Every row gives one point. The points of each table are mixes of a few directions, plus a little noise. Count the directions of each table, and those that both share. Where both have some left over, give the other angles between the two spaces (their principal angles), to ten degrees, smallest first.
In the rows, zero is written as 128.

First, 5 rows:
[[153 117 161]
 [153  80 164]
 [101 139  91]
 [104 189  90]
 [131 114 134]]
Second (6 x 3):
[[136 170 166]
 [112  53 122]
 [120  85  99]
 [134 152  91]
 [130 137 124]
 [136 169 166]]
Directions: first 2, second 2, shared 1; angles 40

First, 8 rows:
[[125 114 103 135 119 142]
 [ 83 158 127 156  95 122]
 [159 133 168 101 161 110]
 [ 97 116  79 155  93 151]
 [189  99 148  87 178 126]
 [ 72 166 128 162  87 120]
 [157 148 188  99 166  98]
 [141  90  83 128 125 156]]
Second (8 x 6):
[[134  94 154 143 161 152]
 [159 122 110 133 161 152]
 [143 180  73 107  99 101]
 [ 89 172  97  96  51 109]
 [121  79 190 157 166 129]
 [162 127  95 126 157 171]
 [ 86 113 167 129 100 115]
 [129 134 137 133 127  97]]
Directions: first 2, second 3, shared 0; angles 40, 50

First:
[[ 92 220  66 206 148  80 186 179]
 [144  86 156  92 119 149 101 104]
 [118 153 111 149 134 115 145 143]
 [133 114 137 116 124 135 119 120]
 [148  80 161  84 116 153  95 100]
 [117 154 110 151 134 114 145 144]
 [142  89 155  94 119 148 102 106]]
Second, 8 rows:
[[107 117  74 135 173 119  95  43]
 [ 92  57  48 110 102 120  96  28]
 [112 155 136 110 101 149 132 141]
 [146 108 155 130 108 120 153 140]
 [134 141 135 131 124 133 120 188]
 [144 159 157 141 154 126 138 161]
 [137 163 165 132 144 133 151 132]
 [149 124 153 136 116 124 136 191]]
Directions: first 1, second 4, shared 0; angles 60

First (10 x 9):
[[130 126 126 126 122 132 131 130 121]
 [149 110 112 109  68 164 159 147  64]
 [123 133 132 133 143 119 120 123 144]
 [146 112 114 112  77 159 154 144  74]
 [110 144 142 145 180  96 101 112 184]
 [120 135 134 136 152 114 116 120 153]
 [ 97 154 151 156 216  75  83 101 221]
 [151 108 111 107  63 167 161 148  59]
 [144 114 116 113  81 156 152 143  78]
 [110 143 141 144 178  98 102 112 182]]
Second (10 x 9):
[[152 113 143  94 137 131 107 120  81]
 [113 138 110 114 135 126 126  94 115]
 [ 97 139 116 144 126 122 129 114 174]
 [ 98 163  80 148 124 128 168 104 127]
 [ 67 141 104 113 142 112  93  51 186]
 [186  85 194 145 113 136 116 219 140]
 [133 139 111 122 130 133 145 119  90]
 [ 97 153 102 178 112 126 167 144 181]
 [146  95 172 104 135 125  81 137 141]
 [191 113 149 118 123 143 149 178  44]]
Directions: first 1, second 3, shared 0; angles 40

First:
[[133 172 144 131 162 142 106 124 128 135 129]
 [135  82 143  96 154 111 181 183 135 103 171]
 [153 117 123 152  92 159 128  75 120 129  45]
 [145 124 150 164  74 160 126  76 128 120  36]
 [108  57 127  82 110  79 182 185 136  85 206]
 [108 157 121 109 132 108 100 118 122 112 164]
 [150 134 126 159 106 162 118  85 123 146  49]
 [ 98 171 107 155 135 119  82 136 134 180 152]
 [133  86 130 118 149 117 170 185 137 134 164]
 [133 157  86 115 160 127  98 104 109 145 137]
 [113 153 154 126 136 122 116 139 137 118 153]]
Second (10 x 11):
[[ 94  81 187 148  93 126 174 171 143 106 129]
 [200 146 107  96 158 131  99  44  95 104 112]
 [ 74 165 159 182 146 158 112 158 130 176 106]
 [145 148  68  96 125 107 100 104 129 127 149]
 [142 158 135 118 144 123 100  97 118 116 140]
 [157  79 152 141 129 153 169 120 113 120  81]
 [145  83 112  93 133 100 174 194 158 118 182]
 [139 117 142 132 114 136 129  92 112 109 100]
 [147 131 124 119 142 128 125 119 123 125 132]
 [ 36 170  94 156  97 118  97 182 158 178 149]]
Directions: first 5, second 5, shared 3; angles 30, 30

First, 10 rows:
[[ 94 157 171  91 136  66 139 146 203 118  92 109]
 [ 96 156 170  94 137  69 138 144 199 118  94 111]
 [110 144 150 107 133  95 134 138 168 123 109 118]
 [106 146 156 105 134  87 136 140 175 122 105 116]
 [143 114 107 145 124 157 123 118  92 132 146 137]
 [155 105  96 156 121 176 119 114  72 135 154 142]
 [149 111 102 150 123 167 120 117  83 135 150 139]
 [184  80  60 187 114 230 111  98   7 144 187 159]
 [134 123 120 135 126 139 125 125 114 130 134 132]
 [112 142 149 110 131  98 133 137 165 123 109 119]]
Second:
[[ 90 161 175  88 138  58 141 149 212 118  88 108]
 [155 106  95 156 121 176 117 114  72 136 157 141]
 [176  88  71 177 116 214 112 101  25 141 177 153]
 [ 82 167 186  77 141  42 143 154 231 116  78 103]
 [112 141 147 112 131 101 134 136 160 123 113 120]
 [140 119 114 140 125 148 125 123 102 131 139 135]
 [136 122 119 136 127 141 125 124 112 130 136 132]
 [125 130 132 126 129 123 130 129 133 126 126 125]
 [139 120 114 139 125 149 123 121 105 131 139 134]]
Directions: first 1, second 1, shared 1

First (8 x 14):
[[137  95  67  86 151 131  67 167  87 126 171 156 136  90]
 [160 151 154 141 122 157 108 152 122 150 130 151 111 101]
 [152 164 141 111 154 139 132 129 174  89 142 123 188  83]
 [117  70  49 109  94 125 141 151  83 103  99  69 122 169]
 [134  73 153 175 117 162 109  96  99 151 133 129 102 192]
 [ 85 128 158 178 118  78 163 103 148 142 145 149  75 150]
 [124 135 148 145 121 127 151 112 144 123 116 115 129 144]
 [114 209 154  79 147 104 153 115 166 139  88 131 162  94]]
Second (10 x 14):
[[185 159 149 159 117 166 149 161 173  75 140 104 159  82]
 [178 182 135 122 114 157 137 180 149 108 115 117 145  66]
 [112 120  70  98 124  95 121 169 105 124 139 134 110  99]
 [ 70  32  95 166 140  81 136  78 125  96 187 123 115 194]
 [ 86 123  98 115 120  79 146 131 117 136 122 130 100 135]
 [185 178 194 118 136 202  98 120 130 165  89 138 158 117]
 [180 133 172 128 146 200  83 113 122 146 124 140 163 129]
 [ 89  95 109 123 134  97 125 106 109 141 136 136 110 160]
 [111 130 136 151 118 105 164 117 151 111 128 114 120 140]
 [ 84 127 122  99 131  96 123 106  98 178 100 145 100 158]]
Directions: first 6, second 4, shared 4

First, 8 rows:
[[147 133 131 108 139 116 105  84 136 137 110 131 113 120 163  89 153 149]
 [119 148 100 150 135 132 127 144 173 130  56  47 159 161 121 209  80 141]
 [107 140 171 136 108 118 103 128 101  96 126 126 102 155 121 169 195  78]
 [150 157 133 113 139 132  99 131 115 126 147 145 126 161 100  87 136 142]
 [131  99 137 135 144 123 158 129 130 156 135 138 132 104 140  93 122 145]
 [ 87 103 108 121  79  97 162 117 120  89 138 158 168  96 114 135  43  86]
 [127 105 133 129 140 106 153 112 140 149 111 127 147 112 141  90  98 147]
 [155 139 110 131 140 200 116 179 109 142 201 151  76 115 124 152 198 135]]
Second, 10 rows:
[[129 126 143 145 142 150 143 180 106 142 171 143 126 146  89 125 138 127]
 [142 134 118 119 113  98 123 107 136 111  95 128 141 123 136 103 109 123]
 [ 71 114 136  96 136 117 105   7 166 147  87  95 113 100 218 169 130 153]
 [138 129 120 115 113  97 120  95 140 112  91 127 140 118 146 105 109 127]
 [140 136 116 149 132 180 133 193 115 132 172 128 103 131 104 176 165 120]
 [108 116 162 141 152 143 147 155 110 156 173 142 131 149  95 115 128 137]
 [150 142  78  97  88  84  93  51 167  84  39 103 130  91 195 135 114 118]
 [144 129 126 123 120  99 131 125 126 116 109 136 147 131 118  89 105 123]
 [ 96 116 161 145 160 170 147 161 112 166 189 136 115 146 104 151 149 141]
 [164 138 119 149 124 144 141 206 104 118 158 145 131 144  74 115 134 113]]
Directions: first 6, second 3, shared 2; angles 60

First (9 x 24):
[[118 152 122 176 138 124 117 138 117 118 142 117 157 117 127 147 116 109
  104 130 127 124 143 170]
 [114 162 121 195 142 122 113 141 113 115 148 112 169 112 127 153 112 102
   94 131 126 122 148 187]
 [131 120 130 111 125 129 133 125 131 131 123 133 118 131 128 123 132 134
  136 127 128 130 123 113]
 [149  79 138  32 108 137 149 109 149 148 100 151  70 149 129  91 151 166
  176 125 131 138  99  44]
 [152  68 141  11 104 139 155 104 154 152  94 156  57 155 130  83 156 175
  187 123 132 139  92  24]
 [144  91 137  55 113 135 145 113 145 143 107 146  84 145 129 100 145 157
  165 125 131 135 106  63]
 [120 149 123 169 137 124 119 136 119 120 140 118 152 119 128 144 118 112
  107 130 127 124 140 164]
 [103 189 115 249 153 117 100 151 101 104 163 100 201 101 127 174  99  79
   67 133 124 117 165 234]
 [122 142 125 156 134 125 122 133 122 122 136 122 144 122 128 138 122 117
  114 129 127 125 137 152]]
Second, 8 rows:
[[ 61 156 156  80  93 129 114 139 109  84 190 193  78  97 146  92  76  72
  230 113 101  76 128  55]
 [198  95  95 145 118  95 163  72 105 170 111 111 116 129 163 127 193 183
   56 141 129 132 116 171]
 [143 144 157 179 162 133 132 118  97 108 139  97 222 137  95 167 120 109
   35 160 119 133 182 244]
 [101 156  95 163 106 107 114 136 121 127 155 145  86  92 167 119 117 108
  166 107 125 102 109 100]
 [118 104 141 101 157 150 120 132 155 132  97 120 146 156 102 141 123 130
  132 131 135 161 130 104]
 [159 130 123 118 100 127 145 147 135 135 119 122 102 123 124 104 144 159
  137 123 142 120 111 123]
 [132 128 129 123 134 147 123 159 156 130 103 112 136 142 100 129 124 140
  139 123 145 148 121 117]
 [110 110 126 119 155 135 114 119 146 135 108 125 137 145 124 145 125 121
  131 127 128 153 127 103]]
Directions: first 1, second 5, shared 1

First, 10 rows:
[[128 127 137  75 154  89 127 144 120 158 111 122 150 144 110 146 118 111
  160  93 120 145 135 123 162 139 126 125  95 111 142 116]
 [ 97 144 123 113 137  91  85 139  81 155  66 119 146 174 103 129 117 126
  160  95 115 149 135 145 170 121 100 128  93 138 176 117]
 [137 108 114 185  95 128 155 106 177  92 132 137 100  68 153  83 124 140
  116 189 128 141 130 133 120 116 135 166 214 126  83 129]
 [145  80 120 164 113 177 142  95 170  77 203 126 123  29 156  71 151 167
   99 149 151 109 114 104  58  72 108 119 177 132  81 143]
 [ 99 183 109  57 117  85  60 138  64 158  78  91 136 222 134 164 111 112
  132  90  84 130 112 137 147 134 118 121  46 152 153 134]
 [135 120 148 221 140 200 163 134 132 115 145 172 114 123 106 132 150 138
  109 154 174 104 145 143 110 145 139 114 163 131 158 129]
 [146 138 115 146  91 160 144 110 160  91 172 123  94 111 173 129 135 132
   78 177 120 103 108 119  77 136 156 137 160 140  72 150]
 [131 115 117 151 109 180 111 105 128  91 184 119 121  92 153 100 151 160
   90 132 139  97 108 113  59  83 108 106 131 151 108 149]
 [129 138 141  73 154  94 132 150 118 163 108 125 145 161 109 163 116 104
  156  97 118 141 136 127 167 157 139 126  91 110 145 116]
 [132 127 155  93 172  76 161 161 131 179  82 146 151 156  83 165 109  90
  183 102 130 161 157 137 209 178 148 140 114  91 163 100]]
Second:
[[111 131  89 166 105 153 175 134 204 120 102 126 116  76 150 144 155 114
  163 133  84 149 103 101 160 125 168 149 157 162  60 171]
 [109 102 112 151 125 150 176 151 136 121 123 127  98 129 157 156 151 151
  157 118 115 149 115 130 141 105 145 169 121 154 103 156]
 [163 109 143 109 143 116  79 109  19 126 150 121 109 177 108  98 101 135
  108  96 180 109 135 158 107 136 129 106  94  79 210 115]
 [181 130 123 117 128 116  58  82  44 125 137 117 119 142  93  72  94  99
  107  97 170 101 124 140 119 161 155  76 117  66 201 126]
 [ 95 136 111 151 115 144 181 149 217 127 109 133 134  88 152 160 157 128
  153 150  83 149 118 104 149 115 133 157 154 175  55 147]
 [133 148 176  82 149  94  82 125 101 142 149 136 169 162 102 118 103 133
   84 149 154 105 162 142  95 134  67 100 116 107 170  69]
 [105 128 100 159 111 150 179 142 200 123 107 129 120  87 152 152 155 124
  159 137  88 150 110 106 154 118 153 155 151 166  63 161]
 [128 140 170  90 148 101  95 131 103 140 147 136 159 162 110 125 109 138
   93 145 151 111 158 143  99 128  74 112 115 114 162  79]]
Directions: first 5, second 3, shared 0; angles 50, 80, 90
